Every row gives one point. Any point is a mix of the corners, with weights that add up to 1. It lies inside the corners' shape when no weight is negative. Is each point inside? If not, which corners have a negative weight?
In the rows, 128 means zero.

Corners:
(1): [117 165]
(2): [122  82]
(3): [166 141]
Points:
[124  94] => inside
[144 133] => inside
[158 132] => inside
[162 140] => inside
[142 111] => inside
[144  74] => outside (1)
[170 165] => outside (2)

Corners:
(1): [ 99 150 155]
(2): [115  84  99]
(3): [ 76 160  90]
(4): [194 127 168]
Points:
[113 162 153] => outside (2)
[ 82 130 121] => outside (4)
[114 100 111] => inside
[ 79 148 107] => outside (4)
[180 120 138] => outside (1)
[115  93 104] => inside
[129 119 108] => outside (1)
[134 115 110] => outside (1)
[130 129 123] => inside

Corners:
(1): [146  91 160 163  78 166]
(2): [151 141 189 111 123  87]
(3): [106 141  59 110 109 120]
(4): [105 163 148 115 146  69]
(5): [170 111 121 152 127 164]
(6): [118 189  91 127 122 106]
(7): [ 49 176 129  71 116 114]
Points:
[110 145 100 115 118 110] => inside
[111 152 108 117 121 106] => inside
[131 156 194 116 114  87] => outside (3, 5)
[120 141 141 128 120 108] => inside
[136 119 161 125 109 123] => outside (6)
[121 143 151 117 109 108] => outside (5)
[125 162 111 131 111 105] => outside (5, 7)

Corners:
(1): [100 142 135 150  63  78 108  62]
(2): [183  65 145 150 204 167 116 151]
(3): [ 75 134 152 101  99 102 138 113]
(4): [182 144 142 106 194 158 115 126]
(5): [155 114  87 112 185 145  90 165]
(6): [143 133 136 120 105 187 128 123]
(7): [169  60 108  96 171 139 197 115]
(8): [ 93 178 122 162  77  76 153 135]
(9): [ 97 136 113 171 114 129 135  63]
Points:
[106 151 144 102  75 100 176 115] => outside (2, 5, 9)
[155 114 120 134 143 145 135 111] => outside (3)
[120 107 119 128 123 120 147 116] => outside (4)
[126 114 107 134 150 139 132 138] => outside (1, 4)
[116 122 125 128 128 124 138 105] => inside
[138 123 128 128 143 141 133 112] => inside
[138 117 125 128 136 127 140 101] => inside
[122 143 124 145 137 108 114 118] => outside (6, 7)
[ 92 137 153 130  80  95 156 128] => outside (4, 5, 9)

Corners:
(1): [150  62  85 110 154 115 116 143  95  96 141]
(2): [115  72 118  50 161  72 138 159 107 113 125]
(3): [174  94 145 135 121 139 133  81 137 121 127]
(4): [160 161 136 150 146 141 114  91  95 135 158]
(5): [102 144 183 139 121 178  97 146 156 182 197]
(6): [ 63 137  93  93 150 168 117 165 191 170  93]
(7): [ 83 152 119  81 147 139  54 142 179 185 175]
(8): [174 117 134 180  96 113 131 136 109 149 134]
(9): [ 93 137 127 178 122 142 115  69 133 176 166]
(10): [159 133  97 160  99 115 183  91 117 107 147]
(11): [152  99  95 134  67 133 152  89  57  98  96]
(12): [136 141 129 181  99  99 134  67  72  59 120]
Points:
[110 119 132 102 154 142  84 156 162 179 157] => outside (10, 11, 12)
[103  83  82  74 138  96 131 118 126 109 114] => outside (4, 5, 8)
[127 134 128 136 134 127 113 121 138 146 156] => outside (11)
[136 128 120 151 118 146 122 108 121 137 145] => outside (2)
[129 126 114 126 117 127 121 115 122 136 142] => inside
[145 115 127 144 124 134 135 106 111 124 139] => outside (7)
[144 119 118 150 114 126 148 103 112 122 133] => outside (7)
[132 133 119 129 129 149 113 114 145 154 149] => outside (2, 12)
[133 114 121 124 129 136 119 125 128 142 145] => outside (12)
